Each row of a before or after table is a point. One or more steps were done to the points. Then noise was added and the rows were shuffled. The steps act on columns, c1 being the first. What was done? A step turns or swaps two columns, mirrors them in a line or flattens them onto one, adds a multiple of one to another, or multiplies or shifts one. Angles are multiples of 10 degrees, from the lower column toward the higher: turns from -170 to 170, lines from 10 to 170 but not 90. Use the fewest steps. Two steps may share a column if one is a turn and the other turns, adds or multiplies; they go together, in the order done. Otherwise the lowest column goes first.
In the rows, zero is written as 128.

Before:
[[ 85 139]
 [176  60]
 [141  96]
 [129 124]
 [126 106]
 [138 178]
 [111 138]
 [188 163]]
After, 8 rows:
[[100 154]
 [149 124]
 [173 130]
 [121 150]
 [ 60 177]
 [133  73]
 [ 83  71]
 [126 131]]
Steps: turn c1 and c2 by -160 degrees

Before, 13 rows:
[[114 105 104 166]
 [165 142 173 124]
 [164  39 107  12]
 [121 132 111 141]
 [153 126 136 163]
 [110  97 120 128]
 [139 148 121 173]
 [ 58 129 133 150]
 [152 148 105 168]
 [141  56 178 173]
 [142 146 140 164]
 [137 123 158 169]
 [111 131 124 157]]
After, 13 rows:
[[158 121 130 109]
 [125 174 139 167]
 [166 157 125 136]
 [173 175  54 141]
 [168 104 150 152]
 [129 118  97 108]
 [162 138 144 143]
 [149 131 129  56]
 [139 108 132 120]
 [173 122 147 140]
 [165 105 108 115]
 [ 11 105  39 164]
 [164 134 123 153]]
Steps: swap c1 and c4; swap c2 and c3

Before:
[[161 143 153 138 155  83 148 155]
 [162 135 174 205 109  87 158 111]
 [110 113 181 113 169 118 170 137]
 [173 147 160  90  69 109 176  97]
 [146 141 160 124 153 142  81  99]
 [178  96 201 103 111 119 146 126]
 [ 71 114 157 129 168  58 130 111]
 [ 78 131 162 115 158 113 102 198]]
After, 8 rows:
[[172 107 116  91  61 110  80 103]
 [111 132  53 111 141 120 110 137]
 [162 114  91 207  87  87 110 116]
 [146 112 103 124 133 140 187 106]
 [160 154  89 137 143  84 122 137]
 [ 75 181  94 116 138 113 171 174]
 [ 72 106  90 126 149  56 145 123]
 [175 118  67 101  76 118 130 138]]
Steps: multiply c2 by 0.4; turn c2 and c8 by -50 degrees; turn c3 and c5 by -30 degrees; turn c3 and c7 by 160 degrees

Before, 11 rows:
[[153 126 128 168 130 113 125  71 181  89 100]
 [126 167 106  69  85 147 175 129 127 157 177]
 [ 97 187 138 100 101 124 127 175 164 110 179]
 [201 196 141 121 135  83 216 174 112 149  80]
 [ 95 151  98 170  93 117 151 157 165 128 186]
 [166 171  71 120 133 126 182 136 117 106  77]
 [127  95 168 182 160 146 132 131 195 105  61]
 [151 137 145 156 193 148 160  99 146  97 115]
 [156 108 192 163 135 153 158 134 138  62  97]
 [ 85 168  96 134 105  97 131 127  98 146 141]
 [115 115 107 116 125  83 132 169 133 123 161]]
After:
[[ 70 150 122 146  99 118  91 197 124 109 118]
 [208 166  81 160 136 123 157 124  43 106 194]
 [163 133 141 132 134  62 121 149  98 193 156]
 [112 116  88 115 126 158 126 177 125 106 129]
 [ 82 125 150 123  86 147 137 144  82  85  90]
 [161 135 142 134 160  86  64 105 113 168 182]
 [ 61 153 103 149 103 164 159 125 131 107 117]
 [156 145 112 143 131 132  75  95 123 193 111]
 [ 61 162 124 156  94 159  97 178  99  99 104]
 [215 147 145 146 192 109 115 116  94 170 117]
 [173 149 136 145 133 185 148 117  76 160 172]]
Steps: add 1 times c5 to c1; flatten c2 and c4 onto the line at 40 degrees; turn c3 and c6 by -100 degrees; mirror c7 and c9 in the line at 140 degrees; turn c8 and c11 by 140 degrees; turn c8 and c10 by 150 degrees

Before:
[[198 143 127 123  51 155  79 192 134 110 146 170 132 131]
 [132  98  65 159 157 144  49 129 150 154 190 197  94 160]
 [133 114 181 107  99 135 160 100 132 164 147 129 123 120]
 [ 95 105 146 108 100 154 175 145  81  98 109 113 147  83]
 [136  99 128 107 103 172 161 129 116 174 104  77 142 122]
 [107 134 175 138 103 117 103 118 131 182 148  62 118 112]
 [ 88 110 136  89 188 168 134  94 109 174 136  91 129 178]
 [191 118 160 136  44  94  88 143  85 144 157 155 137 107]]
After:
[[104 144 213 122 153 153  83 230 161 107 151 172 134 132]
 [124 107  84 102 129 153 170 154 187  93 109 114 148  80]
 [ 73 120 189 131 152  91  86 148 211 149 157 167 135 107]
 [ 90 133  81 140 140 118 106 112 141 177 150  60 122 114]
 [ 72 116 110 108 141 132 161  84 140 165 150 131 117 120]
 [134 111  80  88 105 166 132  77 116 179 137  91 132 177]
 [191  96 154 161 119 140  50 131  99 149 188 203  94 163]
 [121  92 142 100 137 167 160 127 153 176 101  75 142 118]]
Steps: turn c1 and c3 by 110 degrees; multiply c3 by 1.3; turn c5 and c9 by -150 degrees; multiply c5 by 0.4; multiply c8 by 1.6
